Every row gives one point. Each copy is the shape, with its points in the same order, turned, moved and blurred by noise. Say if it was mirrored as well.

Shape (5 x 2)
[[-39  20]
 [-43 -29]
 [ 33  22]
 [-48  -8]
 [ 36  59]]
Copy 1 (5 x 2)
[[-52   4]
 [-35 -44]
 [ 18  33]
 [-46 -25]
 [  6  68]]
Copy 1 is: only turned
Copy 2 (5 x 2)
[[-18  52]
 [ 26  48]
 [-29 -26]
 [ 17  51]
 [-68 -22]]
Copy 2 is: mirrored

Shape (6 x 3)
[[ 41  40 -78]
 [-13   2  59]
 [ -1 -19 -35]
 [ 39 -53  -6]
 [  0 -17  62]
 [  1  38  26]]
Copy 1 (6 x 3)
[[ 30 102  19]
 [-17 -35 -19]
 [ -5  34  47]
 [ 39  -8  56]
 [ -2 -48  -7]
 [ -8  13 -36]]
Copy 1 is: mirrored
Copy 2 (6 x 3)
[[ 33  71 -52]
 [-60  -9  37]
 [ 15  -8 -28]
 [-29 -27 -57]
 [-61 -22  24]
 [-37  33  28]]
Copy 2 is: mirrored
Copy 3 (6 x 3)
[[ 75   5 -55]
 [-57   3   7]
 [ 23 -46 -23]
 [ 29 -53  33]
 [-52  -7  24]
 [-22  32 -19]]
Copy 3 is: only turned
Copy 4 (6 x 3)
[[ 67 -43 -28]
 [-16  71  18]
 [ -8 -33   8]
 [-42 -10 -40]
 [-35  73  10]
 [ 33  48   8]]
Copy 4 is: mirrored

Shape (9 x 3)
[[-28 -33 -20]
 [-34  24 -40]
 [ 63  49 -51]
 [ -9  21 -14]
 [ 91  37  15]
 [ 25  27 -25]
 [  5 -66 -33]
 [  1 -40  12]
 [-39 -67 -18]]
Copy 1 (9 x 3)
[[ 12 -45  14]
 [-30  -8 -28]
 [ 13  74 -27]
 [-19  11   7]
 [ 26 103  33]
 [  1  36  -6]
 [ 56 -34   3]
 [ 30 -20  37]
 [ 30 -73   9]]
Copy 1 is: only turned
Copy 2 (9 x 3)
[[-12 -20 -50]
 [ 35  21 -59]
 [ 77  17  34]
 [ 17  23 -26]
 [ 23  28  77]
 [ 36  19   0]
 [ -9 -61 -27]
 [-34 -18 -14]
 [-32 -43 -64]]
Copy 2 is: only turned

Shape (8 x 4)
[[  9  30  46  11]
 [-36  59  23  20]
 [-20  64  38  -1]
 [-21  29 -44 -31]
 [ 85 -44 -40  40]
 [ 18 -36 -29  -3]
 [-28 -22  39  30]
 [-34  16  -4 -53]]
Copy 1 (8 x 4)
[[ 24  18  58   6]
 [ -5  70  34   4]
 [ 20  69  38   8]
 [-12  39 -42  -2]
 [-41 -94  17 -46]
 [-20 -37 -17   2]
 [-28   6  44  55]
 [ 28  36 -36  27]]
Copy 1 is: mirrored
Copy 2 (8 x 4)
[[ 32  42  -1 -24]
 [  0  36  -6 -69]
 [ 28  37  17 -65]
 [-45  13  55 -33]
 [-41  67   2  98]
 [-28   8  14  43]
 [ 19 -10 -41   1]
 [-11  -8  65 -33]]
Copy 2 is: mirrored
Copy 3 (8 x 4)
[[ -8  37  48 -10]
 [-35  57  12 -41]
 [-15  65  36 -45]
 [ 35  51 -45 -28]
 [ 37  14 -13 111]
 [ 44   0 -21  34]
 [-22 -19  22 -11]
 [ 48  32 -12 -58]]
Copy 3 is: only turned

Shape (8 x 4)
[[ 51  -6 -18 -21]
 [102 -15  -1   0]
 [  8 -60 -20 -34]
 [-21  41  -3   9]
 [ 16 -68  -5  14]
 [-54  13   0   7]
 [ 44  42 -46  20]
 [-40  36 -34  81]]
Copy 1 (8 x 4)
[[ -7   4 -46 -20]
 [ 38   8 -94 -31]
 [-18 -39 -33  49]
 [-15  33  31 -12]
 [ 26  -8 -39  57]
 [-26  10  56  16]
 [-22  63 -40 -25]
 [ -9  93  39  32]]
Copy 1 is: only turned
Copy 2 (8 x 4)
[[ 25  -3  36   8]
 [  9  25  90   8]
 [ 18 -46  28 -48]
 [-12   7 -44  21]
 [-15  -9  30 -60]
 [-22 -14 -55  -9]
 [ 35  51   3  22]
 [-16  67 -75 -26]]
Copy 2 is: mirrored
Copy 3 (8 x 4)
[[ 24 -62  18  -4]
 [ 40 -72  72 -16]
 [-43 -73  -6   6]
 [ 20  29  -7   9]
 [-55 -54  36 -17]
 [-25  29 -22   9]
 [ 58 -13   8 -40]
 [  3  63  -2 -58]]
Copy 3 is: mirrored

Shape (10 x 6)
[[  0  23  27  19  50 -19]
 [ 80  18  17  25  23  65]
 [ 26 -25   8 -20 -13 -88]
 [ 79  31  35  25  16  82]
 [-61 -11 -27   8 -25 -76]
 [ 20  29 -40 -22 -16  -3]
 [-40 -14  16   8 -37 -78]
 [-20 -49  33 -12  45   1]
 [ -4 -31  25  20   1  -9]
 [ 19  25  36 -38 -26 -12]]
Copy 1 (10 x 6)
[[-68 -29 -22  23  17  56]
 [-34 -21  39 -32  82  16]
 [-61 -50   7  27 -66 -44]
 [-31  -6  57 -35  90  40]
 [  2 -49 -62  20 -92  17]
 [-27 -46  -8 -68 -16   7]
 [-13 -30  -5  42 -90  19]
 [-40  31 -35  38  11 -11]
 [ -7  -4  -7  36  -6   7]
 [-39  -8  42 -22 -43  23]]
Copy 1 is: mirrored
Copy 2 (10 x 6)
[[  3  37  37  11  17  -8]
 [ 26   5 -10 -18  86  62]
 [ 30  -6  12 -64 -26 -66]
 [ 27 -13   1   2  92  78]
 [-50  -2  19 -32 -76 -47]
 [ -2  -7  25 -65 -14  42]
 [-22 -30  17 -13 -55 -62]
 [ 30  36 -32  29 -25  -5]
 [  3  -6 -21   3  -4 -15]
 [ 40 -41  39 -19 -12  12]]
Copy 2 is: mirrored
Copy 3 (10 x 6)
[[ 31 -19  72 -46   6  11]
 [ 60 -11  52  35  55 -51]
 [-31 -13 -14 -88  46   2]
 [ 48  -3  62  52  70 -44]
 [ -5  31 -22 -94 -18  61]
 [ 13  40   1 -20   3 -36]
 [-24  22 -12 -84  27  59]
 [ 18 -64  14 -19 -10  30]
 [ 29 -24   2 -27  35  30]
 [-43  17  23  -4  27   5]]
Copy 3 is: only turned
